Each row of a before or after table is a point. One or more steps were done to the points. Then noise was added and the rows were shuffled. The steps act on columns, c1 being the first. What was done? A step turns or swaps two columns, mirrors them in a line or flattens them onto one, adds a multiple of one to another, or multiplies or shifts one. Angles are multiples of 10 degrees, from the lower column toward the higher: turns from -170 to 170, lines from 10 to 170 but not 90. Use the fewest steps. Two steps may share a column if one is a turn and the other turns, adds or multiplies; they go together, in the order done. Otherwise the lowest column goes first.

Before (13 x 3):
[[-0.38  0.06 -0.54]
 [-0.45 -0.17 -0.73]
 [ 0.78  0.16 -0.39]
 [ 0.69  0.12  0.00]
 [-0.41 -1.44 -0.23]
 [ 0.95  0.16 -0.48]
 [-0.19  0.04 -0.32]
 [ 0.02 -0.03 -0.25]
 [-0.40 -0.48  0.18]
 [-0.32 -0.47 -0.09]
 [-0.30  0.14  0.07]
 [-0.34 -0.10 -0.23]
 [-0.09  0.14  0.03]]
After (13 x 3):
[[ 0.06  0.14 -0.31]
 [-0.10 -0.45 -0.33]
 [-0.38  0.13  0.80]
 [ 0.25 -0.48 -0.37]
 [-0.50  0.18  0.96]
 [-0.21 -1.48 -0.42]
 [ 0.00  0.12  0.70]
 [-0.21 -0.11 -0.34]
 [ 0.03  0.13 -0.08]
 [-0.54  0.07 -0.35]
 [-0.24 -0.02  0.01]
 [-0.73 -0.19 -0.45]
 [-0.33  0.04 -0.17]]
Steps: swap c1 and c3

Before (11 x 8):
[[-0.26  0.53  0.69 -0.12  0.19 -0.32 -0.24 -0.15]
 [-0.14  0.37  0.33  0.26  0.03  0.24 -0.18 -0.41]
 [-0.03  0.17  0.12 -0.59 -0.02  0.78  0.38  0.26]
 [ 0.15  0.54 -0.39 -0.39 -0.04 -0.25 -0.27 -0.15]
 [ 0.56  0.11 -0.26 -0.30  0.93  0.28  0.27  0.05]
 [-0.60  0.62 -0.03  0.94  0.30 -0.39 -0.06  0.48]
 [-0.65 -0.66 -0.04  0.74 -0.02 -0.30 -0.62  1.03]
 [-0.18  0.43  0.49  0.07  0.50 -0.24  0.23 -1.06]
 [ 0.40  0.57 -0.03 -0.16  0.34  0.31 -0.29  0.03]
 [-1.04  0.50 -0.21 -0.20  0.57  1.03 -0.09  0.59]
 [-0.13  0.31 -0.21  0.33  0.47 -0.08 -0.29  0.41]]
After (11 x 8):
[[ 0.56  0.08 -0.26 -0.33  1.82  0.27  0.28  0.02]
 [ 0.45  0.62 -0.03 -0.20  0.69  0.35 -0.24  0.05]
 [-0.28  0.52  0.70 -0.07  0.37 -0.34 -0.26 -0.17]
 [-0.10  0.26 -0.20  0.35  0.90 -0.08 -0.32  0.45]
 [ 0.16  0.54 -0.42 -0.45 -0.06 -0.25 -0.24 -0.14]
 [-0.19  0.43  0.47  0.08  1.01 -0.25  0.21 -1.07]
 [-0.68 -0.68 -0.09  0.71 -0.06 -0.30 -0.61  1.03]
 [-0.60  0.61 -0.04  0.95  0.60 -0.39 -0.05  0.48]
 [-0.16  0.36  0.34  0.25  0.01  0.28 -0.20 -0.43]
 [-1.02  0.52 -0.22 -0.21  1.14  1.02 -0.02  0.54]
 [-0.06  0.11  0.12 -0.55 -0.01  0.75  0.33  0.29]]
Steps: multiply c5 by 2

Before (12 x 12):
[[-0.59 -0.11  0.61  0.10 -0.30  0.35 -0.43  0.11 -0.64 -0.48 -0.78 -0.33]
 [-0.69  0.24  0.97 -0.06 -0.20  0.18  0.24 -0.53 -0.11 -0.42 -0.56 -0.16]
 [ 0.65 -0.29 -0.41 -0.47  0.44 -0.01 -0.48 -0.50  0.44 -0.26 -0.11 -0.05]
 [ 0.43  0.42  0.44 -0.20  0.22  0.85  0.77 -0.25 -0.05 -0.40 -0.69 -0.64]
 [-0.69  0.27  0.19  0.44 -0.25  0.14 -0.02  0.21  0.05 -0.48 -0.83 -0.03]
 [-0.80 -0.15  0.48  0.46  0.32  0.09 -0.68  0.17 -0.04 -0.57  0.29  0.46]
 [-0.34 -0.24  0.87  0.15 -0.93  0.15 -0.32  0.43 -0.13 -1.06 -0.16  0.10]
 [-0.27 -0.09  0.43  0.87  0.32 -0.37 -0.56 -0.15 -0.29 -0.18 -0.16  0.78]
 [-0.09  0.10  0.31  0.55  0.01 -0.52 -0.57  0.52  0.14  0.13  0.47  0.00]
 [ 0.64 -0.06  0.29 -0.22  0.32  0.62 -0.70 -0.57  0.72 -0.26 -0.56 -0.20]
 [ 0.13 -0.22  0.38  0.20 -0.51  0.81  0.24 -0.64  0.20 -0.50  0.00 -0.71]
 [-0.03 -0.62  0.21  0.46  0.32 -0.30 -0.08  0.55  0.38  0.50  0.27  0.35]]
After (12 x 12):
[[-0.80 -0.09 -0.51 -0.64  0.28  0.04 -0.74  0.16 -0.03 -0.54  0.01 -0.41]
 [ 0.15 -0.23  0.09  0.02 -0.53  0.85  0.24  0.73  0.23 -0.53  0.59  0.46]
 [-0.13  0.16 -0.57 -0.50  0.05 -0.52 -0.56 -0.18  0.15  0.18  0.48 -0.23]
 [ 0.62 -0.10  0.11  0.30  0.33  0.63 -0.74  0.58  0.75 -0.26 -0.24  0.53]
 [-0.64  0.30 -0.31 -0.42 -0.21  0.16 -0.08 -0.01  0.07 -0.49 -0.42  0.77]
 [-0.03 -0.63 -0.48 -0.52  0.28 -0.29 -0.08 -0.25  0.39  0.56  0.02 -0.31]
 [ 0.64 -0.23  0.62  0.43  0.46 -0.01 -0.49  0.18  0.44 -0.28 -0.14  0.00]
 [-0.64 -0.06 -0.54  0.00 -0.30  0.33 -0.44  0.29 -0.62 -0.46 -0.28  0.79]
 [-0.34 -0.27 -0.96 -0.18 -0.95  0.11 -0.28  0.19 -0.12 -1.05 -0.10  0.04]
 [-0.29 -0.12 -0.23 -1.10  0.33 -0.45 -0.53  0.37 -0.28 -0.17 -0.43 -0.13]
 [-0.72  0.19 -0.44  0.11 -0.18  0.20  0.22  1.03 -0.11 -0.44 -0.24  0.53]
 [ 0.45  0.40 -0.23  0.36  0.21  0.95  0.74  0.45 -0.05 -0.38  0.01  0.86]]
Steps: turn c3 and c8 by 140 degrees; turn c4 and c12 by 160 degrees; turn c11 and c12 by -50 degrees

Before (9 x 20):
[[-0.17 -0.27 -0.15  0.44  0.22  0.04 -0.30  0.22  1.11 -0.85  0.36  0.38
  -0.19 -0.47 -0.71 -0.69 -0.51  0.35  0.38  0.37]
 [-0.89  0.24  0.06  0.68  0.37  0.86 -0.39 -0.51  0.58 -0.97  0.31  0.25
   0.11 -0.74 -0.14 -0.44 -1.04 -0.35  0.29  0.25]
 [ 0.46 -0.33  0.69  0.15  0.02  0.47  0.05  0.42 -0.54 -0.08  0.51 -0.08
  -0.10  0.23  0.34  0.06  0.64 -0.13 -0.43 -0.10]
 [-0.24 -0.71  0.37 -0.21 -0.06  0.31  0.04  0.44 -0.03 -0.57 -0.29  0.10
  -0.23  0.80  0.98 -0.03 -0.08 -0.44 -0.67 -0.42]
 [ 0.07  0.24 -0.22 -0.57  0.42 -0.13  0.32  0.38  0.47  0.14  0.68  0.72
   0.74  0.04 -0.80 -0.33 -0.42 -0.16  0.05 -0.06]
 [ 0.33 -0.90  0.62  0.37 -0.20 -0.27  0.66  0.44  0.24  0.27  0.25 -0.20
   0.40  0.76  0.19  0.44  0.30 -0.61 -0.28 -0.39]
 [-0.44  0.26 -0.42  0.44  0.61  0.35  0.17  0.16  0.75 -0.49  0.29  0.34
   0.14 -0.53 -0.28 -0.12 -1.16  0.66  0.24 -0.04]
 [ 0.11 -0.26  0.62 -0.52  0.19  0.48  0.09 -0.17  0.27 -0.28  0.06 -0.52
   0.20  0.23  0.13  0.12 -0.32 -0.16 -0.70 -0.16]
 [ 0.09 -0.57  0.57 -0.30 -0.13 -0.16 -0.04 -0.11 -0.26  0.04  0.18  0.08
  -0.46  0.35  0.36  0.49  0.12 -0.24 -0.04 -0.16]]
After (9 x 20):
[[ 0.00  0.23 -0.22  0.41 -0.58 -0.17  0.32  0.40  0.43 -0.59  0.67 -0.47
   0.72  0.06 -0.78 -0.32 -0.42 -0.49  0.04 -0.07]
 [ 0.15 -0.87  0.60 -0.21  0.35 -0.38  0.64  0.43  0.24 -0.09  0.23  0.33
   0.36  0.75  0.22  0.43  0.28 -0.38 -0.26 -0.40]
 [ 0.35 -0.27  0.60  0.18 -0.50  0.36  0.08 -0.19  0.27  0.58  0.06  0.21
   0.16  0.23  0.13  0.13 -0.35 -0.03 -0.70 -0.16]
 [-0.34  0.23  0.06  0.35  0.66  1.20 -0.35 -0.52  0.61  0.55  0.31 -0.82
   0.11 -0.74 -0.13 -0.44 -1.06 -0.94  0.28  0.29]
 [ 0.02 -0.57  0.57 -0.13 -0.29 -0.18 -0.06 -0.09 -0.26 -0.07  0.16 -0.05
  -0.45  0.33  0.38  0.50  0.14 -0.27 -0.02 -0.15]
 [ 0.63 -0.33  0.74  0.02  0.15  0.19  0.06  0.42 -0.53  0.11  0.53  0.00
  -0.11  0.22  0.30  0.05  0.66 -0.12 -0.42 -0.09]
 [-0.05 -0.74  0.41 -0.09 -0.23  0.41  0.04  0.44 -0.04  0.34 -0.26 -0.44
  -0.23  0.79  0.99 -0.03 -0.08 -0.74 -0.70 -0.41]
 [-0.22  0.26 -0.42  0.62  0.45  0.55  0.16  0.16  0.75  0.13  0.31 -0.59
   0.16 -0.53 -0.27 -0.11 -1.17  0.24  0.26 -0.03]
 [-0.14 -0.25 -0.15  0.23  0.44  0.14 -0.29  0.22  1.10  0.39  0.34 -0.83
  -0.19 -0.48 -0.74 -0.69 -0.51 -0.24  0.37  0.38]]
Steps: turn c1 and c6 by -30 degrees; swap c4 and c5; turn c10 and c12 by 140 degrees; add 0.7 times c12 to c18

Before (13 x 48):
[[-0.66  0.39  0.42  0.91  0.74  0.16 -0.05  0.20  0.08 -0.60  0.02  0.05
  -0.12 -0.60  0.10 -0.41  0.60  0.11 -0.13  0.18  0.09  0.65 -0.30  0.28
  -0.36  0.30 -0.03  0.20  0.37  0.56  0.84  0.28 -0.13 -0.08  0.51  0.43
  -0.55  0.48 -0.12 -0.95 -1.17  0.01  0.07 -0.16 -0.11  0.01  0.06  0.55]
 [-0.84  0.20 -0.43 -0.26  0.26  0.04 -0.58  0.04 -0.29 -1.52  0.09  0.08
  -0.40  0.16 -0.47  0.41  0.43  0.41  0.33  0.09  0.20  0.44  0.56 -0.50
  -0.31 -0.21  0.16  0.52 -0.61  1.79  0.15  0.27  0.75 -0.24  0.03  0.44
  -0.44  0.43 -0.25 -0.23  0.25 -0.31  0.16  0.07  0.53  0.01 -0.69  0.29]
 [-0.68 -0.15  0.33  0.51  0.54  0.10  0.15  1.07 -0.50  0.24  0.42 -1.08
  -0.16 -0.11  0.07 -0.41  0.15  0.65  0.05  0.28  0.21  0.36 -0.36 -0.03
   0.36 -0.16 -0.23  0.05 -0.48 -0.17 -0.40  0.04  0.55 -0.25  0.86  0.11
   0.94  0.32  0.32 -0.07 -0.23  0.25 -0.07 -0.34  0.02 -0.41  0.22  0.65]
 [ 0.38  0.40 -0.54  0.20 -0.13  0.12  0.12  0.48  0.29  0.40  0.22 -0.40
   0.17  0.30 -0.74 -0.04 -0.07  0.59 -0.46  0.06 -0.30 -0.43 -0.14 -0.52
  -0.11 -0.54 -0.10  0.15  0.10  0.01 -0.43 -0.40  0.29  0.48  0.18 -0.60
  -0.66  0.51 -0.10 -1.23  0.74 -0.21 -0.04  0.03  0.41 -0.03 -1.24  0.71]
 [-0.46  0.50 -0.22  0.24  0.79  0.00  0.34  0.08 -0.19  0.65  0.57  0.22
   0.04  0.01 -0.02 -0.41  0.11 -0.13 -0.60 -1.15 -0.42  0.28 -0.15  0.33
  -0.30 -0.36  0.03  0.28 -0.64 -0.01  0.31  0.12 -0.19 -0.41  0.46  0.18
  -0.64  0.28 -0.09 -0.87  0.69  0.15  0.31 -0.09 -0.12 -0.78 -0.67  0.89]
 [-0.65 -0.11  0.48  0.17 -0.36  0.01 -0.11  0.04  0.31  0.53  0.49 -0.08
  -0.32  0.11  0.17 -0.07 -0.66  0.20  1.05  0.28  0.09  0.04 -0.35  0.09
  -0.32 -0.51 -0.21  0.10 -0.06 -0.26  0.18  0.05 -0.18 -0.42  0.40 -0.10
   1.11 -0.38  0.02  0.27  0.64 -1.17  0.80  0.05  0.41 -0.23 -0.33  0.49]
 [-0.61  0.20  0.40 -0.20  0.63 -0.10 -0.75  0.59  0.15  0.33  0.62 -0.42
  -0.33 -0.66 -0.01 -0.23  0.59 -2.84 -0.42  0.16 -0.68 -0.47  0.98  0.43
   0.25  0.07 -0.24  0.20 -0.63 -0.09  0.38  0.23 -0.09 -0.36  0.03 -0.10
  -0.65 -1.31 -0.26  0.27  0.57  0.31 -0.06 -0.56  0.24 -0.17 -0.05  0.15]
 [-0.06  0.35  0.69  0.34 -0.07  0.13  0.19 -0.13  0.06  0.17  0.51  0.19
   0.14  0.28 -0.21 -0.42  0.65  0.17 -0.11  0.31  0.26 -0.41 -0.46 -0.29
   0.65 -0.39 -0.16  0.06 -0.42  0.17  0.46  0.11  0.18 -0.04  0.30  0.41
   0.06  0.38 -0.26  0.25  0.08 -0.62  0.54 -0.26  1.04 -0.09  0.16 -0.10]
 [ 0.06  0.45  0.70  0.35  0.45 -0.06  0.16 -0.02 -0.45 -0.42 -0.35 -0.43
  -0.48  0.10  0.29 -0.54  0.57  0.66  0.03 -0.13  0.03  0.28 -0.22 -0.37
  -0.13 -0.32  0.24  0.11 -0.58  0.81 -0.17  0.21  0.36 -0.32  0.19  0.09
  -0.57  0.30 -0.25  0.15 -0.01  0.17  0.53  0.48  0.13  0.00 -0.27  0.27]
 [-0.49 -0.15 -0.16  0.21  0.03 -0.20  0.09 -0.20  0.22 -0.11 -0.08 -0.03
  -0.08  0.28  0.16 -0.48  0.10  0.59  0.33 -0.09  0.24  0.50  0.28 -0.56
   1.32  0.02 -0.16  0.94 -0.52  0.15 -0.15  0.13 -0.17 -0.21  0.07 -0.22
  -0.53  0.07  0.27  0.29  0.49  0.27 -0.15 -0.57  0.05 -0.01 -0.11  0.83]
 [-0.38  0.06  0.43  0.01  0.26 -0.09 -0.97  0.08  0.15 -0.73 -0.10 -0.07
   0.12 -0.03  0.35 -0.02 -0.41 -0.27 -0.30 -0.01 -0.30  0.24  0.38 -0.57
   0.10 -0.43  0.39  0.39 -0.58  0.49 -0.20  0.29  0.03  0.28  0.19  0.11
  -0.23 -0.26 -0.08  0.28  0.53  0.24 -0.11 -0.29 -0.04  0.13  0.25  0.22]
 [-0.77  0.00 -0.85 -0.07  0.08 -0.37  0.22  0.21  0.32  0.03 -0.09 -0.59
  -0.37  0.04 -0.08 -0.52 -0.56  0.29 -0.12 -0.54 -1.32  0.64 -0.19 -0.18
  -0.40  0.79 -0.03  0.38 -0.25 -0.05 -0.43  0.34 -0.23  0.15  0.12  0.07
  -0.44  0.45 -0.11 -0.33  0.64  0.03  0.36 -0.43  0.25 -0.25  0.09  0.06]
 [ 0.84  0.03  0.62  0.09 -0.02  0.13  0.34 -0.05  0.01  0.57 -0.05  0.22
  -0.22  0.28  0.40 -0.25 -1.91 -0.01  0.56  0.22  0.28 -0.37  0.05 -0.28
  -0.38  0.59 -0.11  0.05 -0.64  0.07 -0.08 -0.01 -0.41 -0.47  0.72  0.12
  -0.03 -0.11  0.42  0.15 -0.71  0.07 -0.08 -0.04 -0.08 -0.16 -0.20  0.46]]
After (13 x 48):
[[-0.65  0.46  0.39  1.00  0.77  0.17 -0.09  0.25  0.15  0.21  0.05  0.02
  -0.22 -0.67  0.08 -1.00  0.62 -0.03 -0.10  0.21  0.11  0.64 -0.29 -1.12
  -0.30  0.25 -0.06  0.19  0.07  0.51  0.01  0.32 -0.60 -0.08  0.54  0.45
  -0.58  0.47 -0.13 -0.95 -1.16  0.02  0.03 -0.18 -0.15  0.85  0.04  0.54]
 [ 0.32  0.39 -0.53  0.22 -0.16  0.18  0.13  0.54  0.35  0.10  0.20 -0.44
   0.18  0.32 -0.76 -0.69 -0.01  0.01 -0.51  0.09 -0.32 -0.41 -0.07  0.45
  -0.25 -0.56 -0.12  0.12 -0.48  0.07 -0.04 -0.41  0.41  0.45  0.28 -0.64
  -0.69  0.50 -0.06 -1.17  0.74 -0.19 -0.08  0.00  0.37 -0.45 -1.26  0.71]
 [-0.97  0.18 -0.46 -0.27  0.28  0.00 -0.61  0.04 -0.24  1.43  0.08  0.05
  -0.42  0.18 -0.48 -0.18  0.43 -0.03  0.32  0.09  0.18  0.45  0.56  1.96
  -0.36 -0.17  0.19  0.60 -0.15  1.80  0.03  0.24 -0.92 -0.16  0.09  0.46
  -0.42  0.45 -0.29 -0.26  0.30 -0.33  0.10  0.09  0.56  0.14 -0.70  0.32]
 [-0.63 -0.13  0.30  0.52  0.50  0.08  0.16  1.15 -0.54  0.31  0.41 -1.12
  -0.09 -0.10  0.11 -0.93  0.17  0.03  0.06  0.28  0.18  0.38 -0.34  0.98
   0.43 -0.20 -0.17  0.00  0.18 -0.19 -0.42  0.09  0.53 -0.27  0.88  0.12
   0.87  0.29  0.29 -0.08 -0.25  0.22 -0.05 -0.33  0.07 -0.43  0.27  0.66]
 [ 0.03  0.45  0.73  0.35  0.40 -0.08  0.17  0.04 -0.49  0.56 -0.35 -0.47
  -0.40  0.09  0.30 -1.17  0.56 -0.03  0.02 -0.16 -0.07  0.32 -0.21  1.76
  -0.18 -0.31  0.31  0.08 -0.09  0.84  0.02  0.35 -0.17 -0.34  0.14  0.12
  -0.57  0.33 -0.30  0.17 -0.07  0.17  0.47  0.48  0.12 -0.21 -0.28  0.26]
 [-0.07  0.27  0.69  0.38  0.00  0.11  0.16 -0.15  0.10  0.03  0.45  0.15
   0.12  0.30 -0.19 -1.08  0.68  0.01 -0.07  0.25  0.24 -0.41 -0.48  1.23
   0.60 -0.37 -0.14  0.11 -0.05  0.21 -0.03  0.15  0.25 -0.04  0.30  0.39
   0.01  0.42 -0.29  0.22  0.04 -0.68  0.56 -0.17  1.07  0.48  0.12  0.00]
 [-0.42  0.11  0.40  0.02  0.19 -0.11 -0.99  0.04  0.09  0.41 -0.10 -0.06
   0.11 -0.13  0.29 -0.61 -0.31  0.01 -0.34 -0.01 -0.28  0.25  0.38  1.93
   0.04 -0.51  0.36  0.45 -0.19  0.51  0.19  0.34 -0.62  0.32  0.20  0.08
  -0.15 -0.28 -0.05  0.27  0.56  0.24  0.01 -0.30  0.00 -0.25  0.23  0.20]
 [-0.67 -0.06  0.45  0.18 -0.39  0.01 -0.04  0.14  0.32 -0.45  0.48 -0.17
  -0.28  0.11  0.13 -0.69 -0.61  0.02  1.03  0.28  0.13  0.01 -0.37  0.05
  -0.27 -0.48 -0.20  0.04  0.10 -0.31 -0.26  0.02  0.29 -0.44  0.42 -0.09
   1.15 -0.39 -0.01  0.32  0.64 -1.26  0.82  0.09  0.41  0.14 -0.38  0.46]
 [-0.71 -0.03 -0.82 -0.14  0.09 -0.39  0.21  0.11  0.28 -0.21 -0.09 -0.57
  -0.38 -0.01 -0.09 -1.10 -0.66 -0.05 -0.16 -0.53 -1.39  0.67 -0.24  0.73
  -0.42  0.77 -0.05  0.36  0.03 -0.11 -0.25  0.32 -0.09  0.12  0.10  0.11
  -0.44  0.36 -0.10 -0.35  0.65 -0.02  0.38 -0.46  0.24 -0.42  0.05  0.06]
 [-0.52  0.48 -0.21  0.26  0.81  0.02  0.33  0.11 -0.18 -0.53  0.52  0.21
   0.02  0.06 -0.02 -1.02  0.09  0.05 -0.62 -1.16 -0.38  0.23 -0.17  0.97
  -0.39 -0.34  0.02  0.25  0.61  0.04 -0.86  0.13  0.48 -0.40  0.55  0.18
  -0.62  0.23 -0.05 -0.79  0.70  0.05  0.31 -0.13 -0.13  0.33 -0.68  0.82]
 [ 0.89 -0.01  0.58  0.06 -0.07  0.16  0.36  0.04  0.07 -0.58 -0.03  0.24
  -0.24  0.35  0.35 -0.80 -1.93  0.10  0.60  0.18  0.29 -0.37  0.03  1.75
  -0.34  0.58 -0.13  0.05  0.07  0.07 -0.13 -0.06  0.29 -0.42  0.74  0.10
  -0.04 -0.06  0.41  0.12 -0.77  0.10 -0.08 -0.12 -0.04 -0.16 -0.23  0.42]
 [-0.57  0.19  0.39 -0.18  0.55 -0.07 -0.68  0.60  0.10 -0.24  0.61 -0.48
  -0.38 -0.67  0.02 -0.86  0.71 -0.01 -0.38  0.12 -0.64 -0.42  1.03  0.83
   0.25  0.11 -0.23  0.15  0.68 -0.12 -0.12  0.23  0.19 -0.36  0.08 -0.16
  -0.67 -1.37 -0.21  0.31  0.56  0.30 -0.12 -0.54  0.25  0.43  0.00  0.18]
 [-0.46 -0.08 -0.15  0.18  0.03 -0.27  0.15 -0.24  0.25 -0.06 -0.03  0.01
  -0.05  0.34  0.16 -1.08  0.08  0.06  0.35 -0.14  0.20  0.45  0.32  1.81
   1.35  0.02 -0.08  0.93 -0.25  0.12 -0.05  0.17 -0.12 -0.18 -0.04 -0.22
  -0.50  0.01  0.25  0.25  0.47  0.23 -0.09 -0.53  0.01 -0.11 -0.18  0.92]]
Steps: mirror c10 and c33 in the line at 60 degrees; shift c16 by -0.60; multiply c18 by 0; turn c24 and c29 by 120 degrees; multiply c24 by 2.5; swap c31 and c46
